Every row gives one point. To make a cloud, some directions were put in groups of two or more. Within a group, all points are equally far from the middle, so they leave a hole (a ring in 2 directions, a hollow ball in 3). The other directions are filled evenly. Then the cloud was stretched, turned, moved and blurred a little. How many holes are there, and how many directions does each take, smallest first?
In the rows, zero is written as 128.

Cloud (14 x 2):
[[130 141]
 [ 46 110]
 [169 180]
 [101 141]
 [154  49]
 [ 64 122]
 [120  92]
 [102 124]
 [ 96 201]
 [107 152]
 [173 146]
 [ 67  76]
 [106 109]
 [ 68  66]]
Holes: 0

Cloud (13 x 2):
[[129 169]
 [116 165]
 [146  89]
 [ 97  87]
 [ 84  91]
 [172 179]
 [ 71 132]
 [ 88 149]
 [228 145]
 [ 69 101]
 [ 79  93]
 [183 102]
 [ 66 125]]
Holes: 1 (2)

Cloud (20 x 3):
[[190  95 163]
 [148 117  80]
 [141 143  70]
 [143  61 137]
 [176 148 193]
 [102 221 118]
 [184 129 141]
 [121  73 109]
 [179  77 199]
 [ 99 169 121]
 [164  70 114]
 [172  85 178]
 [105 168  71]
 [181  75 193]
 [ 99 199  69]
 [191 145 114]
 [195 157 105]
 [147 114 108]
 [198 158 111]
 [111 130 155]]
Holes: 0

Cloud (22 x 3):
[[101  95 171]
 [122 194 183]
 [115 203 118]
 [ 38 131 162]
 [ 91  64 124]
 [103 166  92]
 [ 56 101 137]
 [132 204 142]
 [131 206 152]
 [ 47 153  97]
 [200 133 137]
 [119  49 145]
 [ 86  93 163]
 [ 83  71 126]
 [170 159 156]
 [ 93  94 167]
 [147 178 119]
 [100 182  98]
 [130 169 100]
 [177 135  99]
 [ 34 127 123]
 [123 199 120]]
Holes: 1 (2)

Cloud (31 x 4):
[[145  38  93 115]
 [127 149 179  80]
 [190 108 105 107]
 [143  80 184 103]
 [121  76  94 143]
 [172  37 136 105]
 [134  45 110 200]
 [198 190 146  68]
 [ 97 200 146 136]
 [196 147 116 173]
 [128 159 179  90]
 [165  51 116 170]
 [113 170 108 178]
 [ 92  63 115 186]
 [190 163  89 142]
 [135  36 103 166]
 [171  73 122 200]
 [166 101  92 142]
 [143 134 198 173]
 [196 157 148 146]
 [178 111 110 186]
 [ 63  77 162 140]
 [ 85 128 128 158]
 [197 147 105 141]
 [111 171 198 187]
 [105 125 202 180]
 [120 131 192 128]
 [147 151  90 170]
 [ 80 135 145 133]
 [101 214 144 134]
 [149 134  99 204]]
Holes: 1 (2)

Cloud (27 x 4):
[[ 97  77  95  60]
 [140 180 105 128]
 [197 124 108 105]
 [140 176 106 121]
 [143 158  92  91]
 [ 46 113 102 151]
 [180 160 148 201]
 [ 74  87  99  66]
 [169 139 124 211]
 [ 89  75 189 155]
 [113  65 111 160]
 [148 112 104 201]
 [188 135  89 183]
 [192 123 103  98]
 [158 164  39 125]
 [205 137 100 133]
 [ 99  66  68 122]
 [177  96 135  89]
 [120 127 111  67]
 [ 46 113  80 143]
 [115 134  18 145]
 [ 89  78 197 145]
 [133 183  72 144]
 [139 185 121 169]
 [114  51 132 129]
 [ 55  96 157 119]
 [ 97 167  83 182]]
Holes: 2 (2, 2)

Cloud (46 x 6):
[[133 104 181  79 133  95]
 [149  65 133  77 125 120]
 [108 123 210 150 148 158]
 [116 129 181 157  51 208]
 [ 83  42 139 150  64 107]
 [147 132 179  75 132  90]
 [181  80 171 152 147 112]
 [117  92 175  97  89  93]
 [121  33 167 115  73 136]
 [ 99 100  66  82  41 157]
 [112 112 102 156 131 186]
 [ 92  75 180 203 108 148]
 [ 97 206 116 109 106  65]
 [135 152 138 199 129  94]
 [127 188 191 105  95 153]
 [107 171 112  98 187 125]
 [122 134 109 197 165  93]
 [125 183  67  60  56 118]
 [153 120 116  63  66 135]
 [134 171  94  50  63 132]
 [ 71 143 130 200  56 160]
 [124 197 165 186  65 131]
 [ 97  85  79 135  97  84]
 [170 141  80  85  61 135]
 [134 114 117  62  42 153]
 [ 24 104 122 135 161 125]
 [118 115 170 203 142 112]
 [ 89 152 103 106 133  62]
 [133 178 130 194  77 109]
 [ 69 129 123 114 165 174]
 [ 25 121 154 136  88 130]
 [ 91 194 103 113 140 146]
 [147  93 172 106 144  47]
 [176 118 131  70  99 107]
 [114  85 150 123 100  64]
 [121  89 145 153 114 206]
 [ 74  88 217 161 151 161]
 [119  53 171  95  88 117]
 [118 212 119  67  76 163]
 [ 98  94 119 180  41 125]
 [ 93 167 138  68  65 184]
 [187 133 136  81  64 112]
 [ 99 164 176  88  62 186]
 [133 171 193 165  82 160]
 [ 49 161 122 181  78 166]
 [ 97  82  65  93  66 150]]
Holes: 2 (2, 2)
